Each point is reached from the start by the listed moves, each made 0, 1 or 2 times, or once backwards (-1), plus a little noise. Say if it took an odd or an even number of moves. Then give how often each move was made.

Moves:
(1): [ 0.37  0.05 -0.11]
(2): [-0.14  0.16 -0.02]
(3): [0.05 0.09 0.18]
Start: [-0.04  0.09 -0.04]
Points:
[ 0.85  0.03 -0.22] -> odd (2, -1, 0)
[-0.40  0.04  0.07] -> odd (-1, 0, 0)
[-0.38  0.32 -0.24] -> odd (0, 2, -1)

Moves:
(1): [ 0.19 -0.15 -0.09  0.07  0.14 -0.03  0.03  0.00  0.01]
(2): [ 0.14  0.20 -0.06  0.20  0.01  0.01  0.01 -0.07  0.05]
(3): [ 0.02 -0.06  0.31 -0.03  0.13  0.09  0.17  0.12 -0.08]
(4): [-0.17 -0.03 -0.06  0.15  0.05 -0.05  0.01  0.01  0.01]
(5): [-0.07  0.23 -0.06 -0.12  0.31  0.01  0.01 -0.04 -0.01]
(6): [-0.03  0.10 -0.14 -0.02 -0.08  0.34 -0.03  0.01 -0.02]
Start: [-0.11 -0.07 -0.06  0.06 -0.06 -0.01  0.08  0.09  0.00]
Points:
[-0.37  0.80 -0.11  0.42  0.80  0.82  0.44  0.17 -0.11] -> even (0, 2, 2, 2, 2, 2)
[ 0.43 -0.28 -0.08 -0.01  0.22  0.42  0.23  0.22 -0.10] -> odd (2, 0, 1, -1, 0, 1)
[-0.14  0.53 -1.19  0.48  0.65  0.43  0.00 -0.11  0.11] -> even (2, 1, -1, 2, 2, 2)
[ 0.11  0.13 -0.68  0.04  0.68 -0.16 -0.02 -0.11  0.10] -> odd (2, 0, -1, 0, 2, 0)
[-0.43 -0.04  0.12  0.16 -0.05 -0.34  0.10  0.07  0.04] -> odd (-1, 0, 0, 1, 0, -1)
[-0.31  0.12  0.08  0.36 -0.05 -0.34  0.15 -0.01  0.07] -> even (-1, 1, 0, 1, 0, -1)

Moves:
(1): [ 0.35 -0.05  0.04  0.08  0.10  0.00 -0.03 -0.19  0.16  0.02  0.00]
(2): [-0.23  0.17  0.11  0.16  0.03  0.01  0.06 -0.08  0.06  0.38  0.26]
(3): [-0.09 -0.06  0.34  0.09  0.16 -0.02  0.04  0.10  0.09 -0.20  0.11]
(4): [-0.16 -0.09 -0.05  0.34 -0.19  0.18 -0.05 -0.20  0.00 -0.12  0.05]
(5): [-0.11  0.16 -0.32  0.19  0.38 -0.05  0.08 -0.05  0.10 -0.15 -0.04]
(6): [-0.08  0.04  0.05 -0.27  0.03  0.30  0.00 -0.20 -0.03 -0.11  0.14]
(7): [-0.06 -0.09  0.03 -0.08 -0.04 -0.12  0.48 -0.23  0.01 -0.10  0.15]
(8): [ 0.13 -0.01 -0.05  0.06  0.00  0.15  0.15  0.17 -0.10 -0.08  0.25]
(9): [-0.12 -0.04 -0.08 -0.04 -0.12 -0.02 -0.03  0.06  0.37 -0.01  0.21]
Start: [ 0.30  0.29  0.05  0.08  0.14  0.14  0.26  0.00  0.12 -0.03  0.08]
Points:
[-0.05  0.35  0.07  0.16  0.01  0.77  0.41 -0.08 -0.56 -0.34  0.36] -> odd (-1, 0, 0, 1, 0, 1, 0, 1, -1)
[ 0.13  0.07  0.89  0.04 -0.13 -0.12  0.51 -0.41  0.82  0.32  0.60] -> odd (1, 1, 1, 0, -1, 0, 1, -1, 1)
[ 0.12  0.59  0.48  0.66 -0.19  0.34  0.22  0.80 -0.60  0.89  0.65] -> odd (-1, 2, 0, 0, -1, -1, -1, 2, -1)

Moves:
(1): [ 0.16 -0.07  0.03 -0.06  0.01 -0.04 -0.03 -0.06 -0.17  0.02  0.00 -0.03
  0.02 -0.08]
(2): [ 0.09  0.19  0.04  0.04 -0.02 -0.06 -0.10 -0.03 -0.05 -0.06 -0.03  0.01
 -0.06  0.01]
(3): [ 0.01 -0.03  0.16 -0.01 -0.03  0.09  0.00 -0.04 -0.05 -0.05  0.00  0.10
 -0.06  0.00]
(4): [ 0.02 -0.03 -0.03  0.27 -0.04  0.09 -0.02 -0.01 -0.10 -0.01 -0.01  0.05
  0.02 -0.04]
(5): [ 0.03  0.00 -0.09  0.03  0.34  0.03 -0.02 -0.02  0.17  0.05 -0.04  0.19
  0.10  0.12]
(6): [ 0.06  0.12 -0.20 -0.15  0.11  0.32 -0.03 -0.11 -0.10 -0.12  0.05  0.04
  0.07  0.07]
(7): [ 0.20  0.13 -0.04  0.20 -0.18  0.03  0.28  0.00  0.10  0.22 -0.10  0.01
  0.01 -0.09]
(8): [-0.02  0.02 -0.01  0.03 -0.04 -0.06  0.08  0.08  0.05  0.12  0.21  0.10
  0.09  0.02]
(9): [ 0.08 -0.11 -0.02  0.05  0.00  0.05 -0.12 -0.13  0.19  0.05  0.03  0.02
 -0.01  0.01]
(10): [-0.07  0.04 -0.02  0.14 -0.14 -0.06 -0.10 -0.05 -0.18  0.36 -0.13  0.16
  0.13  0.09]
(11): [ 0.05 -0.10  0.02  0.04  0.04 -0.06  0.19 -0.36  0.03  0.11  0.24  0.02
 -0.15 -0.10]
(12): [ 0.05 -0.07 -0.10  0.06 -0.08  0.01  0.02 -0.03 -0.08 -0.08 -0.02  0.22
 -0.06  0.10]
Start: [ 0.12  0.15  0.01 -0.14  0.11 -0.15 -0.10  0.19 -0.12 -0.04 -0.03 -0.02
 -0.12  0.00]
Points:
[ 0.41  0.00  0.02  0.02  0.27  0.38 -0.70 -0.54 -0.37  0.51 -0.43  0.66
  0.11  0.31] -> even (1, 0, 2, 0, 1, 1, 0, -1, 2, 2, 0, 0)
[ 0.10  0.59 -0.46  0.06  0.16  0.06 -0.39  0.25  0.48  1.04 -0.33  0.33
  0.63  0.44] -> odd (-1, 0, -1, -1, 1, 1, 1, 1, 2, 2, -1, -1)
[ 0.60  0.77 -0.11  0.72 -0.69  0.10  0.36 -0.44 -0.48  0.83 -0.09  1.19
 -0.20  0.28] -> even (-1, 2, 2, 0, 0, 1, 2, 1, 0, 2, 1, 2)
[-0.08  0.49  0.46  0.08 -0.25 -0.80 -0.69  0.69 -0.92  0.53 -0.15  0.49
  0.24  0.27] -> even (1, 2, 1, 0, 0, -1, -1, 2, -1, 2, -1, 0)
[ 0.46  0.85 -0.60  0.10  0.00  0.41 -0.04  0.48 -0.23  0.04  0.10  0.20
  0.39  0.16] -> odd (0, 1, -1, 1, 0, 2, 1, 2, 0, 0, -1, 0)

Moves:
(1): [ 0.03  0.04  0.05 -0.10  0.02 -0.12 -0.01  0.05 -0.04 -0.07  0.03 -0.09
 -0.02 -0.07  0.05 -0.07  0.01  0.01 -0.04]
(2): [ 0.07 -0.06  0.03  0.05 -0.04 -0.01 -0.15 -0.20 -0.13 -0.02 -0.01  0.35
 -0.01  0.01 -0.01 -0.07 -0.08  0.13  0.16]
(3): [-0.01  0.04 -0.13 -0.10 -0.03 -0.11  0.08  0.04  0.08 -0.04 -0.03  0.00
 -0.12 -0.03  0.06 -0.02  0.08  0.07 -0.04]
(4): [ 0.14 -0.29  0.12  0.10 -0.05  0.02 -0.07  0.03  0.00 -0.04 -0.14  0.05
  0.04 -0.11 -0.13  0.12  0.03 -0.12  0.04]
(5): [ 0.10 -0.10 -0.02  0.05 -0.07  0.05  0.24  0.01  0.12  0.08  0.08 -0.15
  0.05 -0.17 -0.06 -0.19  0.22  0.10 -0.04]
(6): [ 0.10  0.06 -0.15 -0.04 -0.01 -0.07 -0.07 -0.09 -0.02 -0.01 -0.08  0.05
  0.04 -0.07  0.09  0.01  0.02  0.10 -0.03]
(7): [-0.05 -0.03  0.04 -0.02  0.02 -0.08 -0.02  0.02 -0.14  0.04 -0.19  0.02
 -0.01  0.12 -0.12  0.00 -0.04  0.13  0.02]
(8): [ 0.04 -0.01 -0.09  0.04  0.05  0.30  0.07 -0.12  0.06 -0.05  0.12 -0.05
 -0.08  0.00  0.01 -0.06 -0.02  0.03  0.15]
(9): [ 0.04  0.06 -0.05  0.03 -0.04  0.12 -0.19 -0.09  0.10 -0.03  0.03  0.10
  0.08 -0.02 -0.02  0.14 -0.01 -0.11  0.13]
(10): [-0.11  0.04 -0.12 -0.15 -0.03 -0.11 -0.04 -0.12  0.04 -0.06  0.02  0.05
 -0.12 -0.03  0.08  0.08 -0.08  0.06 -0.05]
(11): [-0.09  0.01 -0.18 -0.07  0.12  0.21  0.24  0.11 -0.14  0.07  0.18 -0.23
 -0.06  0.09 -0.01 -0.07  0.00  0.06  0.09]
(12): [-0.04  0.00  0.03 -0.05  0.23  0.10 -0.12  0.08  0.08  0.11  0.00  0.06
  0.13  0.00  0.04 -0.02  0.07 -0.13 -0.03]
(13): [-0.09  0.08 -0.11 -0.20  0.11 -0.21 -0.10  0.07  0.23  0.00  0.10 -0.07
  0.24  0.07  0.20  0.03  0.05  0.11 -0.13]
(14): [-0.04 -0.05  0.07 -0.09  0.00 -0.10  0.02  0.02  0.10  0.08 -0.06 -0.02
  0.20  0.06  0.16 -0.11  0.12  0.08 -0.06]
(15): [-0.04  0.09 -0.12 -0.01  0.03  0.15 -0.06  0.03 -0.02  0.12  0.11 -0.08
 -0.05  0.02  0.16 -0.03 -0.08  0.10  0.12]
(16): [ 0.09  0.08 -0.07 -0.04  0.05 -0.07  0.18 -0.09 -0.22  0.06 -0.07  0.01
 -0.35  0.12 -0.13  0.01 -0.02  0.12  0.10]
(17): [-0.04 -0.01  0.10 -0.02 -0.08 -0.12  0.05  0.00 -0.11 -0.14 -0.08  0.05
 -0.14  0.09 -0.02  0.17  0.04  0.09 -0.12]
(18): [-0.01 -0.12 -0.01 -0.02 -0.02 -0.10  0.00  0.02 -0.07  0.02 -0.03 -0.02
  0.03  0.10 -0.02 -0.08  0.11  0.11 -0.10]
Start: [-0.06  0.10  0.02  0.02 -0.04 -0.09  0.10  0.03 -0.01 -0.07 -0.16 -0.05
  0.07  0.01  0.04  0.05 -0.02  0.12  0.02]
Points:
[ 0.06  0.13 -0.33 -1.05  0.27 -1.18  0.10 -0.50 -0.03 -0.49 -0.31 -0.09
 -0.14  0.34  0.75  0.15  0.16  0.91 -0.49] -> even (2, 0, -1, 1, -1, 2, -1, 2, -1, 2, 0, 0, 2, 2, -1, 2, 1, 1)
[ 0.01  0.78 -0.74 -0.74 -0.15 -0.37  0.48 -0.48  0.96 -0.65  0.64 -0.81
  0.22 -0.57  0.74  0.07  0.33  0.63 -0.43] -> odd (2, -1, -1, -1, 2, 2, -1, 2, 1, 2, 0, -1, 2, 0, -1, 0, 1, -1)
[-0.12 -0.21 -0.41 -0.23  0.47  0.68  0.05 -0.26 -0.41  0.49 -0.19  0.02
 -0.48  0.42 -0.28 -0.07 -0.01  0.23  0.76] -> odd (0, 0, 0, 1, 0, -1, 1, 1, 2, 2, 1, 2, -1, 1, 1, 2, -1, 2)
[-0.12 -0.31  0.10 -0.15  0.07 -0.11  0.31 -0.24 -0.30  0.10  0.11  0.28
  0.18  0.09  0.26 -0.45  0.29  0.66 -0.08] -> even (0, 2, -1, 0, 1, 0, -1, 0, -1, 1, 1, 1, 0, 1, 0, 0, 1, 1)
[ 0.28  0.23 -1.25  0.06  0.62  1.45 -0.04 -0.35  0.02  0.31  0.61  0.33
  0.02 -0.06  0.37 -0.46  0.09  0.37  1.03] -> even (-1, 2, 2, 0, 0, 2, -1, 2, 1, -1, 2, 2, 0, -1, 1, 0, -1, 1)
[-0.08 -0.16 -0.46 -0.19  0.49  0.77  0.32 -0.20 -1.02  0.21  0.14 -0.18
 -1.13  0.30 -0.38  0.17 -0.63  0.50  0.99] -> even (1, 1, -1, 2, 0, -1, 1, 1, 0, 2, 2, 1, 0, -1, 2, 2, 0, 0)
[ 0.37 -0.58 -0.30 -0.13 -0.44 -0.28 -0.21 -0.67  0.19 -0.26 -0.12  0.30
  1.03 -0.26  0.07 -0.38  0.53  0.95  0.12] -> even (1, 2, -1, 1, 2, 2, 1, 1, 2, 1, 1, -1, 1, 1, -1, -1, 0, 2)
